Each row is a point. The points of each table are mixes of a few directions, plus a little noise. Count the directions of each table, and those that both share. Where both have some left over, give the other angles between the two spaces (their principal angles), to ten degrees, smallest first.

First (6 x 3)
[[-2.98  1.03 -0.59]
 [-0.40  0.91 -0.82]
 [ 5.75 -1.98  1.11]
 [-2.89 -0.71  1.01]
 [-2.94  1.29 -0.82]
 [ 3.49 -0.52  0.10]]
Second (6 x 3)
[[-0.48  0.34 -1.78]
 [-0.01  0.05 -0.26]
 [ 1.28 -0.78  4.63]
 [-1.08  0.66 -4.13]
 [ 1.30 -0.78  4.82]
 [-0.89  0.55 -3.29]]
Directions: first 2, second 1, shared 0; angles 40

First (8 x 4)
[[ 0.16 -2.17 -2.27  2.61]
 [-3.87 -1.05 -0.17  1.56]
 [-0.34  3.43  2.89 -3.18]
 [-0.32 -4.26 -1.99  1.88]
 [ 4.41  1.21  0.20 -1.84]
 [-1.94  2.84  1.39 -0.41]
 [ 2.77  0.64 -1.53  1.34]
 [-0.81 -0.66  1.42 -1.98]]
Second (7 x 4)
[[ 0.05 -3.22 -1.52  1.24]
 [ 0.77 -0.92 -0.02 -0.62]
 [ 3.10  0.05 -0.80 -0.05]
 [-0.69  1.93  0.24  0.47]
 [-0.59  4.65 -1.40  3.66]
 [-5.46 -1.96  2.56 -2.11]
 [ 2.92 -0.58  0.84 -2.62]]
Directions: first 3, second 3, shared 3

First (7 x 6)
[[ 0.65  1.23  2.98  0.31  0.82 -0.24]
 [ 1.10 -1.76 -5.60 -4.57 -1.43 -0.75]
 [ 0.58  2.05  5.11  1.56  1.36  0.03]
 [-0.26  1.86 -1.98  0.17  0.47  3.96]
 [-1.06 -0.57  2.89  0.57 -0.07 -1.71]
 [-2.76 -2.08 -1.18 -2.48 -1.77 -1.54]
 [ 1.70 -0.69 -2.09  4.45  0.57  0.28]]
Second (6 x 6)
[[-2.17 -3.61 -0.16 -1.16  0.28 -1.42]
 [-0.98 -1.64 -0.06 -0.53  0.12 -0.64]
 [-2.33 -3.85 -0.17 -1.24  0.29 -1.51]
 [ 4.35  7.22  0.33  2.32 -0.54  2.83]
 [-1.22 -2.03 -0.10 -0.65  0.15 -0.79]
 [ 2.36  3.91  0.17  1.25 -0.30  1.54]]
Directions: first 4, second 1, shared 0; angles 30

First (10 x 8)
[[ 2.24  2.25  0.52  2.03  1.61 -3.29  5.48  0.26]
 [-1.24 -1.01 -0.51 -0.09  0.13 -1.34  0.91  0.43]
 [-0.28 -0.61  1.75 -0.04 -1.18  2.06 -3.33 -0.28]
 [-3.33 -2.85 -6.79 -5.69 -0.68  4.45 -5.83 -0.54]
 [ 2.98  2.86 -0.10  0.90  1.15 -0.47  2.73 -0.38]
 [-0.88 -0.82  0.10  0.13 -0.05 -0.93  0.51  0.33]
 [ 2.59  1.90  4.72  2.63 -0.55  0.60 -0.36 -0.37]
 [ 0.08  0.29 -1.39 -0.28  0.67 -0.91  1.58  0.11]
 [-0.15 -0.23 -1.96 -1.91 -0.35  2.61 -2.83 -0.55]
 [-1.86 -1.84  3.61  2.24 -0.75 -2.78  1.05  0.94]]
Second (10 x 8)
[[ 1.65 -1.34  0.55 -1.43  1.55  0.90 -4.82 -1.45]
 [-2.90 -1.62  2.83  2.07  0.62 -3.25  0.11  2.78]
 [-3.21 -0.57  0.49  0.13 -4.25  2.99 -0.37  0.45]
 [ 2.31 -1.28  3.70  1.72  0.22 -2.94  2.09 -2.37]
 [ 0.96  0.33  3.34  2.27  0.78 -2.23  1.07  0.48]
 [-1.24 -1.05 -2.99 -1.39  2.07 -1.82  0.29  0.96]
 [ 1.40 -1.29 -3.57 -2.63  0.24  0.02  1.14 -3.08]
 [ 0.73  5.67 -2.50  0.28  0.86  3.30 -0.21  3.35]
 [-1.07 -2.57 -3.19 -2.40 -2.10  0.52  1.89 -2.93]
 [ 1.26  3.71  1.29  1.38  0.03  2.43 -1.26  1.84]]
Directions: first 3, second 5, shared 3

First (7 x 8)
[[-1.20 -0.54 -0.62  0.73  0.74 -3.91 -3.70  0.09]
 [ 1.58 -0.75  0.32 -0.70 -0.18  1.31  2.80 -0.82]
 [-0.61  3.51 -2.23  4.43 -1.54  2.83 -0.35 -3.87]
 [-0.50 -0.35  2.28  1.22 -1.04  2.49  2.34  0.57]
 [ 1.09  0.31 -0.16 -3.23  1.21  2.93  0.49  3.83]
 [ 1.97 -0.87 -0.40  1.03  0.56  1.92  0.71  0.45]
 [-2.52 -1.24  0.66 -3.44  0.24 -7.67 -2.22 -0.47]]
Second (10 x 8)
[[ 1.39 -3.29 -0.04 -0.33  3.07  2.90  2.44 -2.09]
 [-4.70  2.00  0.68  1.05 -1.57 -3.64 -2.25 -2.85]
 [ 1.97  1.06 -1.94 -0.48 -0.54 -0.75 -0.72  0.38]
 [ 2.82  2.27  0.03  0.61 -3.99 -1.94  0.10  3.19]
 [ 1.21  0.75 -2.07 -2.06  2.00  1.78 -1.88  2.86]
 [ 2.00 -1.30  3.68  1.68 -3.03  0.40  3.75  2.59]
 [-0.25  0.14 -1.95 -0.94  1.98  0.34 -1.26 -1.61]
 [-0.12  0.84 -0.83 -0.95  0.69  0.55 -1.36  1.45]
 [ 1.63 -2.53  3.13  1.50 -1.32  1.02  4.14  0.16]
 [-6.03  0.13 -0.75 -0.50  3.00 -1.01 -2.94 -4.41]]
Directions: first 5, second 4, shared 3; angles 90
